Each row is a point. To make a cloud, some directions were put in groups of two or more. Within a group, all points are equally far from the middle, so they leave a hole (a ring in 2 directions, a hollow ball in 3). The other directions are filled evenly. Then the cloud was stretched, turned, moved and blurred a little. How many holes are there, and how many directions does each take, smallest first?

Cloud (21 x 3)
[[ 38  51 -33]
 [ -4  -1 -80]
 [-13  22  24]
 [  5  59 -43]
 [  4   0  39]
 [ -3 -46 -23]
 [ 32 -10  12]
 [ -9 -36 -41]
 [-27  36 -41]
 [ -9  27  17]
 [ 11  31   4]
 [ 68  -1 -59]
 [-20  20  30]
 [-15  14  39]
 [ 26   6  16]
 [ 18 -26 -62]
 [-63 -18  -3]
 [ 58 -12 -66]
 [-20  40 -57]
 [-34  22  24]
 [ 13  52 -26]]
Holes: 1 (2)

Cloud (21 x 3)
[[-42  35  12]
 [ 16  59  -8]
 [ -8  19 -71]
 [-11  39 -35]
 [ 44  30 -64]
 [-28 -13 -44]
 [  6  21 -83]
 [ -6  50 -22]
 [ 25 -53 -43]
 [-39  15  -7]
 [ -8 -27  10]
 [ -7  57  -7]
 [-30 -10 -41]
 [-27  51   3]
 [ 50 -12   3]
 [-26   4 -52]
 [ 64  -9 -23]
 [-38  36   2]
 [ 21 -32   1]
 [-39  25  -6]
 [-26   6 -52]]
Holes: 1 (2)

Cloud (27 x 4)
[[ 74   7   9  26]
 [  8   6  16  -9]
 [ 63 -22  31 -23]
 [ -2 -63 -13  27]
 [ -8 -46  -5  58]
 [  2  47 -37  24]
 [ 12  20 -50  14]
 [  0  -7  17  24]
 [-34  41  16  17]
 [-20  31   7 -45]
 [-15 -24  33  43]
 [ 41  46 -46  22]
 [ 23  20  81 -27]
 [  9   6  11  18]
 [ -5   4 -37 -17]
 [ 84   8  82  30]
 [ 81  34  22  20]
 [ 15 -23  48  -8]
 [-22   3  48  -2]
 [-10 -35 -45  28]
 [-34   5  13  29]
 [ 44 -37   0  71]
 [-40 -16 -32 -22]
 [-31  29  34  22]
 [ 41 -21   5  14]
 [ 20  27  10 -77]
 [ 21 -62  36 -24]]
Holes: 0

Cloud (29 x 4)
[[-22  38 -42 -27]
 [ 31  -1 -24 -44]
 [ 51   3 -25 -31]
 [ 18 -13 -56  58]
 [-19  27  60  -2]
 [ 57  10 -58  16]
 [-17  63 -34 -20]
 [ 13  45  46  13]
 [-27  13 -65  15]
 [ 52  30  -3   6]
 [-55  16  40 -20]
 [-49   4  33 -20]
 [ 57 -13  16 -24]
 [ -6 -29  33 -11]
 [ 44  20  21  19]
 [  8  63  19 -24]
 [ 38   7 -60  49]
 [  1  76  26 -19]
 [ 41  19 -34 -23]
 [ 53  16 -56  20]
 [-16 -14  38 -20]
 [-11  13  45  26]
 [ 23 -11  21  40]
 [-29 -26 -23  33]
 [ 32 -48   5  40]
 [  1  41 -23 -35]
 [-36   1 -57   5]
 [-23  28  24  52]
 [ 56   7 -56  38]]
Holes: 1 (3)

Cloud (52 x 6)
[[ 48 -35 -11 -41  16 -15]
 [ 60 -19 -18   8   6 -35]
 [ 29  16  -5   6  31 -64]
 [ 10 -23 -41 -36 -55  46]
 [-31  -8 -36 -41 -57  24]
 [ 52  -8  30 -36   9  -2]
 [ 31 -33 -49 -29  -9  19]
 [ 21 -37 -71  -5  -6  23]
 [-38   7 -46   9   3  47]
 [-12  -1 -31 -79 -12  24]
 [  4 -63 -11 -15  -4  62]
 [-31 -14 -80  10 -15  22]
 [ 33   2  36   1  15  -2]
 [-27  -7 -72 -21  10  -1]
 [ 37   4 -28   6  67  34]
 [ 47 -28  -7  -6  -4 -28]
 [  5 -37  32 -52  54  63]
 [ 35   6   1  15   0  67]
 [-17  -1 -54 -58  13   2]
 [ 21 -58 -44  14  19 -42]
 [ 13 -56 -10 -52   2  47]
 [-14 -27 -54 -25 -42  53]
 [ 55  13 -13  31  -8  40]
 [-46  28  20 -30   8  53]
 [ 37  22 -13 -62 -15  24]
 [-28  21   4  25   5  13]
 [ 55 -36 -38 -10  19 -32]
 [ -5  21 -23   5 -41 -27]
 [-13 -64   3 -33  15  -1]
 [-60 -25  -6 -57   1  18]
 [  7 -23 -48 -40  36  38]
 [-29  10 -55  12  15  39]
 [-12  -1 -38 -77   2  17]
 [ 36 -30 -36  36 -14 -56]
 [  5  59  15 -55  17  46]
 [-10 -45  32   3  13  56]
 [-35   9 -63   8  45  -1]
 [ 18  -3 -52   7  52  40]
 [ 27  22 -17  11  34 -74]
 [ 64  12   2  10  26  12]
 [ 19 -37 -26  -3  46  41]
 [ -7  20 -36 -15 -60   2]
 [  5  -7  10 -51  40  82]
 [-37  32   5  -1  -3  41]
 [ 15  -1  21 -46  20 -46]
 [ -4 -15  46 -14  48  28]
 [-42 -19 -51 -23 -36  42]
 [ 47 -17 -66 -29  25 -14]
 [-64 -27 -23 -29 -44  44]
 [-44 -10 -18 -42 -16  83]
 [ 61  26 -26   6  -7  20]
 [  9 -67 -41  25  -6 -23]]
Holes: 2 (2, 2)

Cloud (88 x 8)
[[ 26 -29  50   3 -29 -38  50   9]
 [ 36  54  -5   3 -41   5  -8  35]
 [ 54  -3  11 -41  34  18 -28 -20]
 [-36  14 -12   5  12   1 -13  71]
 [ 19 -20  -6  72  -3 -38 -14  -5]
 [-53 -62  49 -44 -17  20 -30  47]
 [ 46  26  41  11  28  18 -34  38]
 [ 17  25  -7 -23  25  32 -45  40]
 [-11  13  54 -87  20   3  -7   7]
 [-54 -17 -33 -33  43  14  11 -12]
 [ 18 -55  43 -13  50  50  52  20]
 [-29  -8 -44  -7  32  -1 -21  48]
 [ 16  48 -34  11 -25 -19  15   2]
 [ 55  -5 -23 -31  31  -2 -36 -40]
 [ 16  42 -74  14  42  -3 -26 -29]
 [  3  30  31  43 -14  -7 -32 -12]
 [  8 -31 -28  18  74  24 -18  26]
 [-27 -27  40  25 -45 -34 -39 -20]
 [ 16  66 -17  23  17   6  -7  53]
 [  2 -44 -56   5  -2 -20  28 -23]
 [ 33  44  12   5 -45 -72  20   4]
 [-24 -27  30 -10  54  44 -70 -58]
 [ 12 -32   9  67   1 -40 -38 -41]
 [ 25   0  50 -16 -17  17 -72 -11]
 [-31 -64  38  18  30  32   2  23]
 [ 10  34  85 -37  14  -5 -53  14]
 [ 56 -42  39  36  14  -1 -12  11]
 [ 62  11 -17  16   9 -46  33 -52]
 [  6 -18  47  25  28 -23  -2 -38]
 [-14  33  40 -54 -37  -3   3 -30]
 [ 36 -26   2  10  -9 -52 -11 -53]
 [  8 -34   7 -36  77  58  40   3]
 [ 14 -46   2 -39  24  20 -44 -24]
 [-22  72  -3 -31 -20  -4  34  12]
 [-20  48 -29 -43  74   1 -45  24]
 [  1 -12  22 -34  48 -26   8  29]
 [-10 -33  50 -39  14  30 -21  38]
 [  8  20  40  24 -45 -16 -70  29]
 [-13   1 -19  15  15 -30  45  21]
 [  3  28 -39  62  27  10  -2  16]
 [-61  62   5 -19 -19 -24 -29  -7]
 [  2  49  40  27 -10   5  14   8]
 [ -5  20  28  -8  -4  36 -32 -50]
 [-57  50 -19 -39   6  40  -5  49]
 [-43  -8  17  27 -17  54 -30  24]
 [-27  22  -3 -38 -50 -35  62  50]
 [-32  52  41 -60  19 -33 -15 -14]
 [-26 -26   1  21 -14 -42  10  -6]
 [ 31  15  52 -40  18  74   8 -11]
 [  0 -25   6  36  54 -43 -15  11]
 [-46  -3  36 -55  -7  22 -72 -35]
 [-10 -12  42  -5 -24 -52 -63 -33]
 [ 13  12 -47  13  71 -31   5 -37]
 [ 33  19  37   0  33  33  -2  51]
 [ 15 -66  28 -39  42  37  43  -8]
 [ 10  -1  -1 -20  -2 -70  26  32]
 [-48  -6 -36 -23  22  65 -36  19]
 [  5  15  35   7  -1 -66 -64 -29]
 [  2  65  11   2  21  29 -36 -26]
 [-56  53 -34 -28  50 -28 -60 -12]
 [ 54 -16  27  27 -36 -20  -5 -57]
 [ 23 -47  20  -2  66   9 -23 -12]
 [-37 -11  75  11 -39  27 -14   8]
 [ 59  34  70  12  33  10 -14 -23]
 [-22  17  28  38   3 -32 -73 -42]
 [ 11 -16  -1  10   1   0  17  59]
 [ 23 -12 -33  13 -45  10  66  10]
 [ 23  38   6 -36  27 -49   6 -24]
 [ 10  36  49 -54 -51  22  23 -25]
 [-31  27 -26  13   6  37  33  -9]
 [ 16  -1  59   3 -45  33 -20   6]
 [ -3 -82  21 -12 -27   3  65  20]
 [ 19  85  28  28 -11 -53  -7  44]
 [-68   9 -30 -33  35  65 -37  22]
 [-21 -40  37  46   3  11 -36  20]
 [-62  53 -24   5  -3  18 -28  34]
 [-25 -27 -11   6 -26 -17  50  -6]
 [ 17  39  27   7  73 -32 -90 -39]
 [-13 -68  49 -21 -18  -5  -7 -48]
 [ 27  17  11  34  43 -42 -14 -55]
 [ 67  32  69  -5  37   5 -21 -14]
 [ -2 -26  30  47 -47 -22 -49   4]
 [ -7  57   9 -37 -36 -23 -21 -19]
 [-60 -75  -3 -36   2  19  -5  28]
 [-26  -2 -70  10  55  54 -16  -9]
 [ 10  50  25 -19 -31  22   0 -19]
 [ 21  60   7 -52  23 -20  20 -24]
 [ -7 -48 -11 -42  42  44  23   9]]
Holes: 1 (4)

Cloud (80 x 8)
[[-55 -46  13  -4  -9 -83  23   2]
 [ 49  53  -9 -38 -40  36  12 -13]
 [-34  44   9 -52  33  14  -9  17]
 [-24 -12 -24  20  13 -82 -38   1]
 [ 44  24 -12 -38 -37   3  29  32]
 [  5  12 -48  43   0  10  44   8]
 [  1  -3  -3 -51  15  55  44  30]
 [-29  -8 -10   0 -21 -89 -39 -33]
 [  5 -33 -16 -17  50 -15 -57 -24]
 [-53  12 -30 -15 -61 -32  20 -33]
 [-44  -1 -31  47 -25 -34  30 -28]
 [-44 -10  15  46  57 -33 -49  -9]
 [ 35 -15 -32 -47   4  32  32 -46]
 [-20  -6  13 -47  30 -12  47 -73]
 [-44  55  27 -33   0   2 -16  48]
 [ 57   2   1 -12 -20 -10  40   5]
 [-17  20  30 -46 -32 -48 -24 -39]
 [-34  28 -37 -17   3 -43 -39  30]
 [ -8  42 -36   8 -16  17 -59 -58]
 [-32  41  52  -4  46  43  44 -14]
 [ -3   2   3  58   2   8 -21  60]
 [-45  17 -28 -52 -54 -18  50 -38]
 [-59 -10 -57  22  19   4  -6 -63]
 [ 18   2  46  35 -27  20  22  11]
 [-21 -16 -57 -37 -49 -25  27  50]
 [ 41  16 -52  24 -17 -11 -11  14]
 [-40  49  33 -66  -9  14  33  -2]
 [-38  15  49 -73  10   3  11 -12]
 [-36  56   2 -32  18   4 -33  27]
 [ 56  -5  -1  25  13 -20 -31   4]
 [-34   0  39 -71  30  -2  42 -32]
 [-32 -12 -56   7 -21  41 -33   6]
 [-19  52  20  -6 -17 -10 -60 -34]
 [-48  21 -25  10 -11  22 -38 -50]
 [-30 -52 -54  19  -6   8  47 -19]
 [-39  -4  62 -14  36  -3  -9 -42]
 [-31 -10  19 -18   8 -44  51  55]
 [-68  19  15  14 -28 -36  44  15]
 [-59  48  13  21 -35  -6  27  23]
 [ 17  49  20  69   1  40  -1  19]
 [  6   7  23  27  32   9   5  67]
 [ 15 -29   0   6   1  31 -14 -47]
 [  0  48  13 -28 -40  63  16  -6]
 [-22  15  21  59  25 -43 -45 -37]
 [-14   7  86   2  38 -19   7 -28]
 [ -2   6 -15 -16  37  51 -20  37]
 [-29 -38 -20 -13 -29 -50  41  51]
 [ 27  13  28  14 -37  -3 -49  36]
 [-22 -33 -54  54   1   4  13 -30]
 [  7 -33 -22   9  43 -43  -8   9]
 [  6 -26 -83 -38   3  21  23 -26]
 [ 17  33  47  25  -9 -31 -11 -54]
 [-14  16  24 -65  13 -12 -12 -59]
 [-14 -16 -11  19  51 -57 -21   0]
 [ 35  52  36  25  22   6  24 -39]
 [-28  43 -65  21 -24  37 -36 -14]
 [-37 -16  -4 -12 -17  44  54 -34]
 [  1  43 -52 -50 -22   5  28 -53]
 [-65  -6  63   7  45   3   3  16]
 [-41  -4  62  26  27 -14  -1  62]
 [-55 -23 -37 -13 -25 -80 -11  24]
 [-38   2  37   4  63   7  12  47]
 [-34  13  51 -17  53  -6  56  14]
 [-40  56 -30  43 -31   4 -11  11]
 [ 27   5  28 -16  15  59  57  -8]
 [-53 -52 -21  19  28   2 -18  29]
 [-23 -21 -55 -30   3 -39 -78  -8]
 [-29   6 -57  33  31  17 -21 -66]
 [-29  -1 -66   6 -25  18 -31 -61]
 [-55 -15  11 -40 -21 -37 -52  -7]
 [ 47  52   7   0 -28  28  37  27]
 [-51  -4  47   1 -29 -62   6  -2]
 [-49  -2   8  59  40 -31 -33 -34]
 [-36   0  29  13 -23 -21  72 -28]
 [-35 -23 -59 -54  -7  24  35  38]
 [ 44  44  10 -18 -42  24  45  26]
 [  3  24 -24 -26  10  60 -15  41]
 [-17 -35 -19 -56 -43 -78   1   5]
 [ 65  11  -5  20 -18 -16 -38  -4]
 [-19  -5 -14 -39 -13 -61 -71 -35]]
Holes: 3 (2, 2, 4)
